Each row of a before or after table is a point. One or more steps were done to the points. Then noise was added and the rows were shuffled. The steps act on columns, c1 being the first. Write out the steps. A step turns or swaps two columns, mirrors them in a line or flattens them onto one, adds a multiple of one to another, or multiplies or shifts one. Angles are multiples of 10 degrees, from the lower column toward the higher: turns from -170 to 170, lines from 10 to 170 but not 90. Use the fewest steps. Two steps may share a column if one is a turn and the other turns, adds or multiplies; they go together, in the order done. Otherwise the lowest column goes first.
In the rows, zero is written as 128.

Before (8 x 2):
[[ 59 159]
 [ 96  62]
 [135 137]
 [142  58]
 [ 64 130]
 [146 124]
 [163 156]
 [ 65  81]]
After (8 x 2):
[[117  60]
 [158  61]
 [131 135]
 [ 80  77]
 [153 152]
 [ 61 128]
 [ 46 155]
 [147 125]]
Steps: add -0.3 times c2 to c1

Before (10 x 4):
[[195  70 157 135]
 [129 140 135  77]
 [127 130 120 175]
 [125  97  74  61]
 [ 74 162 118 112]
 [ 71  84 106 144]
 [157 127 160 135]
 [ 62 173  57 155]
 [199 128  77  32]
 [176 143 163 116]]
After (10 x 4):
[[146  88 110 136]
 [162  77 118 118]
 [ 81 134 172 113]
 [186 112  54 136]
 [ 91 185 207 160]
 [ 80 189 110 144]
 [126 132 133 177]
 [128 113 135  78]
 [145 188 128  60]
 [214 150 143  27]]
Steps: turn c1 and c3 by 20 degrees; turn c2 and c3 by 120 degrees

Before (11 x 6):
[[139 123 127 106 124 119]
 [126 120 129 127 121 142]
 [155 144 130 120 129 106]
 [103 120 118 140 117 122]
 [156 129 114 127 131 126]
 [158 154 121  97 133 133]
 [125 101 113 115 101 111]
 [168 151 131 120 126 140]
 [148 143 145 136 175 147]
 [147 138 166 125 134 168]
 [114 123 142 130 126 143]]
After (11 x 6):
[[173 152  98 159 127 164]
 [214 137 132 165 137 251]
 [127 120 130 169 122 171]
 [154 144 104 163 128  63]
 [177 146 122 173 174 188]
 [139 120 149 171 124 172]
 [148 159  98 138 137 144]
 [ 86 123 144 179 118 116]
 [137 123 116 146 121 101]
 [100  99 126 151 102  77]
 [129 133  99 168 130 123]]
Steps: turn c1 and c3 by -60 degrees; multiply c1 by 2; shift c4 by 40; multiply c6 by 3

Before (14 x 9):
[[100 109  87  83  94 132  46 148  75]
 [128 115 111 176  57  89 155 131  80]
 [121 165 173 146  66  97 155 129 110]
 [178 134 127 147 198 105 194 111  88]
 [178 186 143 206 178 118 101 131  99]
 [108 125 136   7  73 127 109 169 105]
 [102 134 140 153  77  62 158 121  77]
 [184 114 142  84 136  87  52 136 119]
 [126 137 158 169  76  77 158  63 107]
 [155 172 128 120  74  60 182 120 129]
 [224 148 151 150 134 127 169 102 115]
 [144 199 107  70  95 115  69 135  87]
 [104 100 109 183  94  87 135 125 140]
 [155 149 133  94 103  98  93 168  70]]
After (14 x 9):
[[131 101 103  67 141 153 133 114  97]
 [118 105 119  61  80 160 158 127  57]
 [132 131 136 191 114  21 106  74  74]
 [151 137 131  66  80 107 150 120  71]
 [174 129 124  59 106 135 158 172  71]
 [105 156 164 124  60  92  99 105 109]
 [ 95 121 150 100  92 133 192 174 201]
 [161 159 159  89 110 129 161 121  59]
 [107 115  90 154  72  91  51  92  92]
 [100 205 129 152  82  77  86 140  93]
 [120 165 132  74 137  83 193 154  70]
 [ 88 138 198 120 120 143 163 205 139]
 [101 116 176 112 111  72  52 151 143]
 [102 191 176  84  95 194 111 152 180]]
Steps: turn c1 and c8 by 150 degrees; turn c1 and c3 by -40 degrees; turn c2 and c7 by 10 degrees; mirror c4 and c6 in the line at 60 degrees; swap c5 and c9

Before (9 x 11):
[[126  82 134 131 131  93 149 127 102 181  97]
 [118 110 116  90 137 156 125 183 124 108 151]
 [ 95 134 158 102 152 139  93 129 156  93 148]
 [135  92 138 137 116 122 163 110 105 136 116]
 [ 84 166 182 140 126 129 122 110 122 144 100]
 [ 99 164 170 126 138  94 144 133 137 127 126]
 [142 101 134 146 113 101 123 139  93 146 127]
 [140 102 108 130  98 115 138 119 129 162 115]
 [110 121 155  61 117 150 105 150 135 106 173]]
After (9 x 11):
[[132 106  90 129 154 144 135 116 118 158  96]
 [106  99 111 129 141 159 122 131  95 145 106]
 [120 161 212 126 109 162 146 139 156 127 107]
 [124 116 183 127 146 107 108 146 148 108 148]
 [102  84 135 132 118 162 151 117 115 180  79]
 [ 99 167 249 132 131 125 123 116 165 147  82]
 [117 100 132 127 126  98 122 179 136 104 131]
 [133 137 208 129 108 114  98 129 169  91 129]
 [110  95 126 125 140 137 164 104 108 133  94]]
Steps: add -1.5 times c1 to c3; turn c1 and c9 by -60 degrees; turn c2 and c8 by 10 degrees; multiply c4 by 0; turn c5 and c6 by -170 degrees; shift c11 by -20
